Rows are points. The points of each table are mixes of a few directions, plus a little noise. How many directions does each table use, and how many do they share? Where both have some left over, give the other angles between the two spaces (their principal angles), to ten degrees, smallest first.
(in the rows, 128 means zero)

First (7 x 3):
[[102  64 110]
 [135 146 133]
 [117 100 120]
 [177 249 162]
 [116 100 120]
 [123 116 125]
 [125 121 126]]
Second (5 x 3):
[[148  84 133]
 [165  44 137]
 [119 149 126]
 [104 183 122]
 [105 180 122]]
Directions: first 1, second 1, shared 0; angles 50

First (7 x 4):
[[181 164 112  97]
 [205 179 105  83]
 [161 151 118 109]
 [107 115 134 140]
 [ 45  73 152 178]
 [120 122 131 133]
 [ 76  94 143 158]]
Second (6 x 4):
[[ 94  92  88 177]
 [ 83 120 106 157]
 [173 133 148 100]
 [ 94 136 123 137]
 [102 135 126 136]
 [223 149 178  62]]
Directions: first 1, second 2, shared 0; angles 40

First:
[[177 104 110 126 116 190 248  97]
 [151 126 109 118 140 179 123 110]
 [143 150 136 114 142  96  59 180]
 [184 125 114 113 134 169 166 137]
 [ 55 140 149 143 128  65  43 132]
 [ 97 140 146 134 126  75  80 153]
 [ 97 114 113 138 128 167 136  70]
 [113 144 158 132 119  43  99 186]
 [134 109 116 134 119 168 195  88]]
Second (8 x 8):
[[158 133 110 113 147 172  99 127]
 [109 124 140 138 116 100 146 129]
 [183 138  95 100 163 209  75 126]
 [143 130 119 120 138 150 113 128]
 [ 55 115 171 165  83  21 198 130]
 [ 74 118 160 156  95  49 179 130]
 [113 125 137 136 119 106 143 128]
 [187 139  92  97 165 216  70 126]]
Directions: first 3, second 1, shared 1

First (8 x 9):
[[112 126 132 107 125 128 135 124 153]
 [176 130 126 161 124 143  87 114  88]
 [161  87 136 141 116 113 137 134  96]
 [108 179 155 126 172 130 102 129 191]
 [148 130 104 125  99 165  86  90 104]
 [ 61 145 159 133 192  60 229 212 178]
 [148  69 134 116 101 113 150 127 109]
 [110 159  78 116  97 176  99  93 107]]
Second, 9 rows:
[[120 141 135 136 143 124 118 146 161]
 [152 108 106 130  99 138 144  99  44]
 [130  97 151  86 115 124 140  98 139]
 [137 162 137 187 170 118  94 182 169]
 [ 69 148 107  86 118 140 147 123 168]
 [178  51 131  79  67 134 165  43   7]
 [117 157 126 156 152 125 111 163 163]
 [133 162 120 183 157 125 104 173 142]
 [117 126 139 110 130 125 129 125 157]]
Directions: first 4, second 3, shared 2; angles 30

First:
[[150 105 165 150 154 134 124 142 143 117  93 138]
 [ 95 141 134  58 169 143 130 100 112 193 136 179]
 [155 114 126 131 124  79 130 154 147 104 135 138]
 [133 129 111 146  65 105 105 122 159 222 173  83]
 [103 158 110  88 174 142 151 136  71  48 114 146]
 [141 129 133 144 103 113 111 142 143 191 143  90]
 [ 86 152 112 105 170 189 157 103  69  21  99 152]
 [183 108 155 191  92  86  97 179 172 181 127  60]
 [ 95 130  78 122  92 148 152  76 124  65 153 157]
 [138 113 154 143 140 142 123 126 142 137 108 135]]
Second:
[[160 112 131 155 106  87 120 155 156 127 135 112]
 [ 67 154 114  74 166 197 148  73  80 110 119 173]
 [ 46 185 142   7 237 211 138  87  40 194 108 183]
 [149 111 121 164  94 107 127 135 154 102 135 115]
 [158 110 126 163  97  95 123 146 157 113 135 111]
 [142 118 124 137 117 105 129 136 143 114 134 131]
 [143 121 132 177  94 136 118 135 143 131 125  83]
 [140 127 138 172 102 143 114 138 136 150 121  76]
 [147 115 123 102 139  71 135 146 144 111 142 169]]
Directions: first 5, second 3, shared 3

First:
[[172 201  41 110  34 133 185 153  84 121  90 169 124  97]
 [127 123 141 121 193 151 139 197 154 173 131 179  93  64]
 [151 175  47 100  47 119 167 107 102  96 105 156 132 116]
 [126  99 169 171 129 125  89 119 107 134 133  99 140 174]
 [150 146 133 144 140 152 144 203 112 171 112 159 105  91]
 [ 96  72 111 114 167 120 101  94 156 116 149 185 108 102]
 [124 132 156 137 107 113 117  85 125 104 133  54 161 187]
 [108  98 139 131 133 113 102  76 137 104 143 107 141 160]
 [110 123 224 117 243 147 134 183 194 175 150  70 122 109]
 [118 108 122 138  90 106 102  61 112  89 135  99 153 182]]
Second, 9 rows:
[[145 147 101 148 168 130 154 146 123 107 117  68 124 168]
 [119  93 134  94  26 165  82 121 146 171 138 226 119  40]
 [ 90 169 106 161 175 126 194 118 102  54 106  71  87 115]
 [ 90 162 187 106 103  98 167  78  77 101 184 113  91 110]
 [158 112 121 123 125 133 102 146 144 159 128 133 151 153]
 [146  91 139 111 105 129  75 135 156 178 127 184 163 127]
 [ 83 121 194 119 151  76 120  83 118 122 139 173 145 119]
 [126 157  63 173 184 151 178 155 127  71  82  57 103 138]
 [195 100 106 117 117 145  80 168 159 189 130 127 169 182]]
Directions: first 4, second 4, shared 0; angles 40, 50, 70, 80
